Every row gives one point. The window is the flat piece filled in between its corners: a triangle in 3 columns, a solid with four corners in 4, and so on. A path goes straight from each point to the next, and from the last back to the first. After which points does the path pass through the window?

Window (4 x 4):
[[ 34 -69  -2  29]
 [-24  63  52  -1]
 [ 17   0 -17   0]
 [-32  11  10   2]]
Path:
(1): [ 12 -16   3 -28]
(2): [  1   7 -13  23]
(3): [14  2 -1 50]
(4): [ 20 -26  29 -15]
(5): [-26  47  34 -33]
(6): [-41  65  16  21]
(7): [ 27 -48 -11  59]
(8): [ 29 -64   5   8]
Through the window after points: 1, 7

Window (8 x 8):
[[-79   1  45 -20  36 -16 -38 -12]
 [-20  40   3 -24  43 -47  -8 -10]
 [-24  -2   1 -25 -28   9 -51 -22]
 [ 57 -70   1   2  -8  15 -51  17]
 [ 74 -37 -22  75  -4  43   4  -1]
 [ 38  20  63  15 -20 -37   8   3]
 [-36 -32   9 -18  -5 -40  -1 -24]
 [ 94 -29   2  19   3  61  47   7]]
Path:
(1): [ 44 -35 -16  32 -19  28 -12  45]
(2): [  3 -17  -1  18  -5  -1  -3  19]
(3): [ 17 -22  15  18  26   7 -15 -52]
(4): [ 50 -29   4  -2  36  19 -12 -71]
(5): [ 26 -28 -16  13   3  32   7  34]
(6): [  7 -25 -17   3  -8  27  10  60]
(7): [ 36 -30  17  10   6   5  -9 -26]
(8): [ 21 -31  11 -11  33  -1 -50 -71]
(9): [-21 -22 -15  -3   8  13 -25  26]
(10): [ 17 -40  -5   4 -26   7 -21  52]
(11): [ 44 -53  13  -2  16   0 -43 -34]
(12): [ 52 -28  37 -13  22  17 -31 -65]
(13): [  0  -4 -22   3 -38  27   5  38]
(14): [-28   0  19   2 -26 -31   5  53]
(15): [ 14 -12  37  -3  13 -26 -31 -75]
(16): [ 63 -52  11  27  17  12 -26 -52]
Through the window after points: 2, 6, 10, 12, 16

Window (11 x 11):
[[ 64 -23  23 -40  15  16  25  31  38 -47 -21]
 [ -7  14 -65  58 -47  54 -28   7 -54  16  -1]
 [-46  19 -52  28 -51 -12  -3   6 -33  45  36]
 [ 19   6  24  11  73  28  23  41  68 -26  -4]
 [ 21  23  63 -42  64  42   8  -3  30 -50  21]
 [-46 -56   6   5  37  17  -3  15 -36 -40 -31]
 [ 10 -58  14   8  26  36   6 -13 -32  40 -40]
 [  7  33 -77  29  -3 -15 -13 -30 -32  13 -15]
 [-38 -11 -50  45 -58  21 -25 -47  -2  19 -29]
 [ 28   6  33 -36  47  14 -49  41  40 -14 -21]
 [-56  -3  -7  -8   2  43  24  11 -41  15 -74]]
Path:
(1): [ -8  11  16  66 -42  17  -7  28 -45 -19 -37]
(2): [-19  -2 -49   4  -5  36 -12 -17  -7  20   0]
(3): [-20  -6 -75 -21   2  36 -22 -14   7   6   0]
(4): [-14  15   4  42 -22   5   1  13 -15   2  -5]
(5): [ -1   1  21  31  -1   6  10  17 -14   4 -24]
(6): [-34 -14 -46  -7  -8  48 -16  -1  -2   3   1]
(7): [-20 -44 -81 -19  12  58 -14 -15   3  -4  -9]
(8): [-10  25  43  38 -16  -5   1  11 -26  -2 -13]
Through the window after points: 1, 7
